Rows are points. A path goes straight from each point to the next, and from the last back to the first. The post is the endless flat space through its rows: a point in 2 columns, a line in 3, a plane in 4, and so on, so that a path can go around it. How many times does the path go around the post? Going back the other way cancels.

Post (1 x 2):
[3 -17]
Path, 15 rows:
[22 6]
[52 21]
[4 10]
[-45 -6]
[-54 -31]
[-56 2]
[10 9]
[13 -1]
[-18 27]
[-52 -8]
[-17 -43]
[36 -60]
[45 -18]
[7 7]
[-10 15]
Times around: 1

Post, 7 rows:
[-3 21 2 60 -13 31 23 -7]
[-2 15 -8 -21 13 10 -23 32]
[-7 -2 -4 21 -34 12 28 -2]
[1 12 4 -16 -2 -5 -53 5]
[15 24 31 19 -32 46 27 -16]
[-6 -3 -5 -29 34 -2 -35 -13]
[10 0 9 -8 20 -26 -16 17]
Path:
[12 24 -22 -19 -29 1 -17 -11]
[-5 29 12 -9 -9 41 -14 -29]
[-2 29 6 4 -12 -14 -22 22]
[-13 8 -1 9 1 5 3 14]
[3 -15 17 -13 -5 -2 -33 35]
[2 -26 1 -4 -9 6 3 -10]
[-1 -11 27 26 -5 14 -46 -16]
[14 21 -19 49 12 32 -12 30]
[-2 6 -20 -7 9 -6 -28 -9]
[-7 45 0 -7 -2 1 -19 -11]
[-26 12 12 7 -3 -17 -20 34]
[-18 7 8 18 -29 48 -13 35]
[2 4 -8 -3 3 30 -33 -8]
Times around: 2

Post, 13 rows:
[1 -8 3 -11 16 -22 14 1 7 15 36 -18 15 1]
[-4 23 -25 -38 9 25 -36 -16 -12 24 31 41 1 -15]
[-7 -4 -1 -6 1 4 -9 43 -12 11 -7 -60 16 -12]
[-10 5 -7 -34 2 -17 -10 -36 -7 20 4 10 -40 -4]
[-9 -7 -12 -51 8 -35 26 -15 1 -28 -11 -13 -1 -14]
[15 7 -41 -27 -19 25 9 14 -28 19 13 52 -32 -1]
[10 -11 19 13 39 -24 -11 -7 41 -7 -18 -53 33 -13]
[-6 21 41 -6 4 -15 -6 4 -5 -10 -1 -13 5 -12]
[-9 -7 -12 0 -2 -23 -17 15 -23 -15 9 -12 -2 12]
[-9 -7 33 11 -29 -31 -25 8 30 8 -6 -50 43 -11]
[-26 -10 -17 -15 15 12 24 -30 12 -37 16 -39 -16 -2]
[-21 -7 1 -50 13 -8 12 -2 33 -40 12 -31 -34 21]
[-22 -29 7 -30 29 18 25 -15 8 -29 -12 -39 18 38]
Path, 19 rows:
[-5 -6 -7 -7 8 -12 41 11 34 -3 -3 -11 6 13]
[4 16 -11 -8 -19 -37 7 -5 -13 -30 -4 -5 6 0]
[5 -10 -11 -27 -29 -3 22 3 -6 2 -21 -27 -16 -1]
[15 0 -3 1 15 -21 -19 18 0 -23 19 -2 30 -10]
[-9 5 16 -22 -29 -34 0 -30 -4 -24 -2 -29 12 -25]
[-32 18 -12 -11 -17 8 -17 -10 21 -35 4 -37 2 5]
[-9 30 14 6 -19 -27 -10 -26 13 11 -4 -38 19 -31]
[-3 -6 0 -18 0 -8 16 -21 29 -9 20 -54 -31 7]
[8 -14 -9 -30 34 23 2 -38 8 -7 16 0 -23 -15]
[18 -7 10 -9 10 0 -9 -10 -12 0 5 9 -4 2]
[5 -15 11 -36 26 -4 1 8 1 -30 7 -9 24 -34]
[-23 6 9 -15 -4 -48 -8 -10 6 26 7 -1 1 -38]
[-26 21 -21 -21 -20 -47 3 -4 -1 -13 -2 -7 15 -14]
[-14 34 -6 -28 -22 -25 -35 12 25 -13 7 -24 -23 9]
[10 -22 -14 -25 17 -10 31 -14 -15 4 34 -34 -8 5]
[-7 13 27 -6 -11 -5 -2 -28 12 -27 -8 -2 13 1]
[4 8 -28 -22 0 -20 14 12 11 25 0 -20 7 -31]
[-23 22 10 -4 8 4 6 10 -9 -1 -9 6 -30 -30]
[-20 -8 17 -10 19 11 3 0 12 2 -15 -12 9 -15]
Times around: 1

Post:
[-1 13 -7 2 -6 -7 -11 -18 -1 -3 -11 13 4 7 12 -8 5 4]
[13 -5 12 -11 16 -5 -9 4 -10 14 0 -17 9 -17 31 10 -6 -10]
[5 5 33 21 10 25 -11 -5 -11 -12 -12 7 16 11 9 13 -16 15]
[22 -4 -7 -2 2 -12 21 -31 -1 1 -6 20 0 -13 -29 -16 21 -4]
[11 18 17 4 -16 10 8 -5 -4 8 -7 -5 15 14 -2 -18 -9 1]
[16 -16 29 10 21 14 -11 0 7 -19 -12 -21 11 3 -4 -15 11 -7]
[-11 -8 -9 7 49 7 4 13 -7 17 5 3 -13 -12 2 13 -7 -24]
[8 19 -21 9 -13 7 33 -21 2 6 -1 8 55 1 -11 -3 -12 15]
[6 9 -23 -3 -32 2 -1 -5 -4 -12 -6 -16 1 2 5 2 -9 -26]
[-3 -15 -28 -14 -13 -20 6 -18 -1 14 -7 -41 16 3 -26 -11 5 0]
[-16 -9 -16 -4 -15 -15 2 10 9 7 4 -7 -1 -11 -1 16 -13 -13]
[-16 -22 -13 2 18 5 4 8 6 38 -19 11 -27 -17 22 -4 0 -14]
[-5 -5 -7 -17 -5 15 -15 -6 1 -3 10 -24 15 8 -11 4 3 5]
[9 2 8 6 -12 19 13 8 0 5 -9 -29 8 15 -1 17 23 -19]
[16 -2 -11 -2 -2 6 -23 21 -1 -6 -12 33 8 -23 -46 18 6 7]
[-26 -1 -21 3 -8 11 18 18 -28 15 4 -1 -5 -12 5 0 10 32]
[2 11 2 -14 4 4 8 2 14 -14 -25 0 12 -2 -11 -13 -12 14]
Path (22 x 18):
[6 17 -16 -6 -12 22 6 0 -5 -9 -10 -38 26 4 -24 -9 1 -4]
[-29 -2 5 14 -3 8 -4 8 20 0 -1 14 4 -2 4 -7 -28 -28]
[12 -7 -6 -31 -4 9 27 4 7 12 -20 -28 28 -3 2 -27 -21 -3]
[-1 -11 12 1 0 -7 6 -8 -11 23 11 -15 -4 21 7 -2 -13 9]
[-23 2 -25 20 5 -13 -5 13 -25 -5 3 -9 -25 1 -20 -13 -21 4]
[1 17 -20 13 -18 6 8 -24 -6 -14 -24 9 2 12 -29 8 36 16]
[-10 -16 -17 -11 4 7 19 10 -3 12 -4 -27 -11 -10 3 0 -1 0]
[9 -6 9 -26 -15 24 21 8 -9 -6 19 -40 -5 9 24 -3 25 4]
[1 -11 -17 -26 6 26 23 6 8 -6 0 -27 19 -1 -7 -14 2 -13]
[7 4 -5 -7 -18 5 -12 17 -9 7 22 6 -3 0 3 -6 -24 -17]
[19 10 -4 1 -25 18 7 30 -12 27 -35 -45 5 8 7 -1 2 -11]
[12 26 -8 -9 -12 22 -2 -14 -8 16 8 21 16 -1 -27 9 -13 11]
[2 -6 -5 28 -8 20 12 -14 -11 17 8 -17 31 5 -6 30 -4 -31]
[-7 -19 -24 -18 -23 -31 -1 -5 11 -28 -15 -15 21 -32 38 16 -11 -13]
[22 -8 5 -16 22 9 4 -2 3 11 -22 7 12 -5 26 3 5 -6]
[14 -28 10 11 2 5 2 1 17 -17 -4 -35 3 2 -11 -12 -13 -5]
[-14 5 3 17 -3 8 19 -7 14 -12 -10 19 -4 -5 1 9 -12 4]
[-18 17 16 8 -11 -4 17 5 -10 -14 -7 -15 4 3 8 17 -1 13]
[-41 -17 5 -7 16 -16 14 10 1 26 -15 -6 -28 -8 16 -15 -11 -7]
[6 4 -9 22 -16 25 9 31 -5 6 -1 5 15 7 -60 -5 -23 -18]
[-25 21 3 5 -4 -3 4 -9 -17 0 -2 25 -2 7 21 13 -3 -8]
[-10 -18 0 -5 -5 28 -7 -1 -35 17 -3 -21 -12 -10 -15 -13 7 17]
Times around: 2

Post (17 x 18):
[-14 -6 -20 -26 21 -18 -15 -6 -23 -3 -7 -42 40 -19 -11 -33 33 42]
[34 -19 -8 -31 24 -14 4 -35 -37 -20 -2 0 11 -31 1 -16 13 -9]
[-21 -5 -3 26 15 38 -4 34 -7 -15 -2 -20 -10 -1 -2 -24 -6 3]
[24 -34 -11 -33 43 -24 -18 2 -32 29 11 -13 18 -28 -9 -27 18 -29]
[-28 35 1 32 27 19 8 30 -9 -18 24 24 -2 16 0 -1 17 -8]
[-31 32 10 24 24 18 4 14 -32 -16 15 -4 -6 -13 -28 18 -27 -9]
[-1 -21 -7 0 19 -22 -16 -18 -12 14 -6 0 -14 -36 -24 -8 50 -14]
[-46 -10 -14 36 17 -3 10 12 -14 -31 -7 4 16 22 -2 3 -26 7]
[-9 13 5 28 -21 19 3 38 -9 3 16 -4 -5 23 -11 38 -3 -3]
[3 5 11 1 -22 -11 -27 13 -17 21 21 26 -9 -32 18 4 -21 -15]
[13 -18 38 -6 11 -18 7 16 -8 43 -11 20 -17 -5 16 10 -21 21]
[1 4 33 5 0 2 -19 -19 4 34 22 8 6 10 13 22 -16 -20]
[9 16 20 -21 -9 3 -25 3 3 5 11 40 -10 16 -34 4 -25 -29]
[0 27 -11 48 10 6 -4 -1 -11 0 11 10 -13 21 -8 -15 -33 6]
[1 22 6 -15 -16 -1 3 5 7 26 -17 14 15 -9 13 11 -3 -30]
[6 -29 -40 -39 38 -12 0 -21 -10 7 12 -19 -15 -19 5 -7 17 7]
[-18 -8 -14 24 3 15 43 0 -4 -13 33 5 1 -20 -41 -36 -5 -25]
Path, 16 rows:
[1 30 -12 -12 -20 -1 -20 -16 1 39 24 1 17 23 7 -45 -18 -2]
[-17 5 -3 -2 14 -10 -17 1 24 -13 -13 1 -34 14 -12 10 -6 17]
[14 14 9 -1 -19 -19 -22 38 28 45 -38 33 -2 11 1 3 9 -1]
[0 22 19 8 8 7 18 -13 -17 7 37 25 26 3 -59 -16 -26 23]
[-24 -5 22 27 -1 -4 -5 0 -32 8 -16 1 33 -45 10 4 21 -2]
[11 -15 -27 17 29 35 -22 21 2 13 -6 -17 -21 -18 8 -47 -1 -7]
[-24 -24 -3 28 28 -4 -22 -25 -15 20 5 26 27 16 -17 -43 2 -30]
[-29 -13 -7 20 15 28 36 3 -34 -29 -13 -49 -10 25 -26 -7 -34 18]
[-8 2 -17 13 -23 7 26 3 -1 -7 51 -22 19 -22 3 -34 -9 -23]
[-24 29 8 -60 -20 0 0 26 27 -5 -20 33 0 10 28 47 -8 17]
[-26 -9 2 -4 -4 24 22 26 -10 -16 -24 17 -2 -31 -20 -12 -9 -5]
[-33 -23 -16 16 -9 -8 8 6 10 30 -6 22 -37 8 -10 6 13 -24]
[-26 11 16 -8 11 -2 11 -17 -28 -31 -16 -12 -8 -39 -12 -14 7 10]
[14 -14 13 8 13 6 -17 47 -4 -11 -4 -7 -2 -6 -3 0 6 -7]
[-12 -16 -11 33 29 -13 -19 -2 -11 37 30 2 10 -33 12 8 47 -29]
[-24 50 4 1 17 12 -21 -14 -34 -39 -19 9 35 -10 -4 -8 33 2]
Times around: 3

Post, 17 rows:
[4 9 -9 20 10 7 11 17 6 -3 2 -4 -9 3 -1 16 17 2]
[-20 20 1 2 -25 -15 2 12 12 7 21 -14 13 20 9 12 18 17]
[22 -18 15 2 21 7 -6 1 -18 -8 -31 2 -5 10 13 10 -9 -28]
[17 4 1 -23 9 6 18 14 -6 -6 0 14 -27 6 5 17 0 -37]
[4 -20 13 -10 3 6 15 -12 7 0 -15 11 -3 -9 -16 -20 -16 -14]
[33 9 -6 -3 12 6 -2 7 -5 -9 2 -15 9 -5 15 22 16 20]
[-9 -2 17 -2 4 12 -3 -18 -12 -17 11 10 -12 -9 11 6 1 -25]
[14 14 13 16 5 14 -13 15 8 1 24 -4 3 23 -9 4 5 21]
[-35 -7 21 -2 -41 -1 5 25 7 11 41 -12 21 -5 -19 9 -6 0]
[-8 -22 10 -3 -28 10 2 -2 -10 -8 -3 21 14 0 -28 -1 5 -17]
[19 3 5 -13 31 13 5 4 -8 17 4 25 10 -12 7 18 5 -34]
[23 16 -1 15 7 9 3 6 -26 4 17 -16 13 16 26 6 3 3]
[-40 -4 -9 -10 -15 23 -2 -4 -7 7 -3 2 -7 12 -11 13 -5 -6]
[2 19 -7 13 12 -6 -11 23 -17 -16 -8 -1 -3 16 2 -9 10 21]
[19 4 22 7 6 4 3 17 -11 14 30 -18 7 10 2 7 32 20]
[1 -13 4 -17 18 28 15 2 -11 -26 -17 17 3 14 9 -5 0 -35]
[-7 24 29 11 -36 8 0 29 -3 12 10 -18 17 7 -4 2 7 20]
Path, 26 rows:
[33 -22 13 10 -26 20 7 -1 -9 20 -28 -6 18 17 -15 -12 -17 20]
[22 12 37 -7 5 10 15 7 10 22 -3 11 15 -6 -13 -1 -2 1]
[27 -19 31 -28 -8 13 7 -17 4 -19 7 -19 9 -10 6 46 22 -21]
[17 16 37 -6 -16 4 23 32 -10 11 26 -9 19 -9 12 -11 6 -27]
[-7 18 30 -3 -20 17 -15 31 -22 -21 0 -26 -28 26 31 8 2 -8]
[32 2 -24 -15 -10 24 1 1 -45 -10 -14 43 24 35 1 6 9 -5]
[23 -7 13 23 26 26 1 7 -3 18 -16 50 16 -30 -35 3 -4 2]
[-10 -9 -4 -1 -10 22 7 29 0 3 30 8 4 12 -12 9 13 -6]
[31 -10 15 -5 0 36 8 5 -1 18 7 -22 9 11 -2 2 19 2]
[29 1 60 17 6 14 -2 30 -8 25 26 -16 1 -13 -20 9 19 1]
[-9 -11 -11 -35 21 16 38 1 9 -1 7 25 -18 -14 -31 22 33 -11]
[-9 -12 7 35 -17 31 -10 -4 -47 -4 -4 -10 -11 22 14 21 4 -7]
[-12 -14 11 -12 -31 6 30 28 40 0 16 -2 13 41 -27 7 15 19]
[-7 -15 -1 9 8 -12 -13 -12 1 1 14 -16 8 8 -35 -5 7 47]
[-22 -3 6 -4 11 32 6 -5 -2 -28 6 -2 -23 -12 -9 -13 -5 -6]
[13 -17 12 2 2 29 6 9 6 -6 -16 4 -7 7 -26 -24 6 1]
[-47 15 26 4 -36 24 16 32 26 21 8 -19 -1 28 -6 2 -6 -16]
[23 13 0 -36 11 16 15 19 -29 -11 -16 -2 -2 11 -3 13 22 -17]
[4 -17 7 -30 12 14 24 -1 11 -8 -15 0 6 2 -7 -1 -11 -17]
[-6 13 -6 -11 -12 20 7 3 -8 17 -13 24 -6 -7 -33 3 15 -13]
[-11 16 -29 8 -20 17 -2 -1 20 15 5 10 3 -5 -9 22 12 -3]
[20 7 9 7 -2 11 3 0 1 -11 -1 16 -3 19 1 -8 20 15]
[-12 8 19 -9 10 25 4 -2 -11 -36 -7 12 -16 11 12 -7 -6 -9]
[9 5 15 12 -15 15 0 15 -10 -4 -5 -9 24 24 -5 11 -9 -4]
[-11 1 0 0 7 3 -6 21 -13 -23 20 7 8 -9 -24 -29 8 -4]
[6 3 48 20 -4 1 -5 37 5 4 41 18 16 25 -12 -29 -17 -30]
Times around: 2

Post, 17 rows:
[0 51 -20 -10 -15 -3 -22 14 15 -11 -5 -3 20 3 12 25 -6 18]
[7 -11 29 21 13 -20 -21 -24 5 3 10 -5 6 -41 -2 -33 8 7]
[13 -4 30 16 -3 14 8 -19 -5 25 5 -24 18 -26 -4 -38 3 -16]
[8 -33 -28 -3 2 -34 -30 2 -9 -31 3 -2 7 30 6 -17 -28 -38]
[26 -51 -28 18 7 -23 -16 2 -32 -38 -4 -9 16 11 -3 -15 -5 -9]
[14 27 -27 -19 -18 15 -27 37 23 -8 -6 6 -14 -7 23 12 13 9]
[-6 -11 39 14 38 4 8 -8 -16 20 27 4 19 -15 22 -23 -2 8]
[12 19 2 1 -6 8 -24 22 23 19 -6 23 -10 19 -12 28 -13 9]
[19 -17 26 -13 31 -4 -2 -31 -12 7 -7 -2 7 -26 -17 -20 22 -13]
[-6 -50 -11 4 -5 -32 3 -8 -8 -14 -9 -17 15 -8 2 -3 29 -29]
[25 -50 4 -16 -16 -43 -18 7 -35 -41 14 -25 5 -1 -6 -4 -2 -14]
[12 21 -31 -9 -6 8 -7 18 37 8 27 14 3 -12 -18 28 2 2]
[17 -11 29 3 -3 5 15 -24 -4 -14 -3 9 3 -29 29 -12 -13 10]
[19 19 -27 11 -3 -21 -1 -1 -7 26 9 12 -7 15 20 0 6 7]
[-7 -17 8 -3 29 -9 7 6 -6 22 -11 -11 -5 -36 -24 -21 -14 3]
[-4 -7 -11 15 -3 -28 8 8 -25 -40 11 -14 -6 20 -13 -4 4 -21]
[-2 29 -23 7 7 12 -26 -4 -2 9 11 -9 -8 1 5 31 -13 -8]
Path:
[37 -46 13 1 4 -54 9 6 8 -32 -17 12 -27 -10 12 -31 0 13]
[32 44 54 24 -6 0 1 10 0 -24 42 1 17 -31 -7 -4 -6 25]
[-2 -27 9 7 1 23 8 -12 -21 -50 -2 -21 41 -28 5 12 5 -21]
[0 23 -7 9 0 7 -34 4 -7 6 39 2 11 2 -2 -20 2 -1]
[11 4 -1 14 0 -12 -51 -15 -20 32 42 -5 3 33 10 -29 4 -11]
[20 19 33 1 26 16 -25 -11 -17 17 3 -26 1 2 -29 -18 -8 24]
[8 7 23 -7 -2 -6 -5 -18 33 -33 -3 -3 -20 1 -15 29 -19 -6]
[34 -23 -7 7 -11 -4 10 -27 29 31 3 -36 2 -38 -17 -38 2 -17]
[-5 16 27 20 53 0 -36 -2 -3 12 41 -24 33 8 -2 -1 -2 -12]
[-5 -7 7 9 6 10 -17 -5 -3 -16 -8 14 11 -19 26 35 -5 -25]
[12 -9 -20 4 14 14 40 7 -10 18 -24 24 9 -21 11 -29 -11 6]
[4 -7 -7 -9 -20 0 -33 -5 7 -16 12 2 5 10 6 -25 -18 -9]
[1 19 27 44 10 -38 -6 -42 -30 -18 29 -19 3 39 -9 -26 2 -3]
[-9 -30 3 16 34 -13 8 10 14 8 -13 -5 -25 14 -32 3 -17 -19]
[14 -10 54 9 28 7 -3 -15 -42 -20 -20 -6 7 -14 20 11 -8 -5]
[6 -3 -12 39 -5 -36 23 -22 -60 27 -8 7 -30 5 18 0 20 -21]
[-1 -15 4 6 42 -21 -5 -23 -28 -6 13 13 0 11 -20 -51 -18 -31]
[6 -31 -17 -32 15 -19 -19 -11 0 9 2 -14 23 -9 0 -2 2 -18]
[36 -10 -1 -8 26 -25 -16 -29 -19 22 45 -1 1 9 8 -3 -2 -10]
[22 9 -32 -16 0 10 -2 18 3 -32 6 -21 10 -38 -7 29 12 -8]
[8 -4 -10 4 16 13 4 -10 -25 -35 -4 -10 48 8 53 5 -3 -23]
[10 -1 15 19 -18 -13 15 -25 21 1 15 7 -16 -1 -16 15 -6 -36]
[-4 25 -9 -11 -24 -7 -14 12 -5 -26 52 -5 27 5 -3 16 4 -60]
[-13 18 13 16 -41 8 9 11 -35 -25 -4 -38 8 5 20 14 -3 -2]
[14 -46 -22 16 46 6 -24 -30 9 46 -1 20 10 15 12 -43 -30 -12]
[37 -23 21 -6 9 -2 -36 11 18 -44 24 -1 -12 1 -17 4 -10 10]
[12 34 -24 8 5 -4 -29 -25 13 12 -7 -42 7 0 -11 9 21 -47]
[25 60 -8 23 -1 14 -18 -23 17 -1 49 12 18 -18 13 -2 -31 3]
[34 -2 -8 15 -44 6 -8 -15 -28 30 4 2 -4 -18 34 2 -9 -9]
[5 -4 11 -9 -54 5 5 -26 21 17 12 -8 6 -5 -14 -8 23 -38]
[18 -14 -39 48 -31 -22 -1 -3 21 1 4 -2 0 25 13 -32 -16 3]
Times around: 5
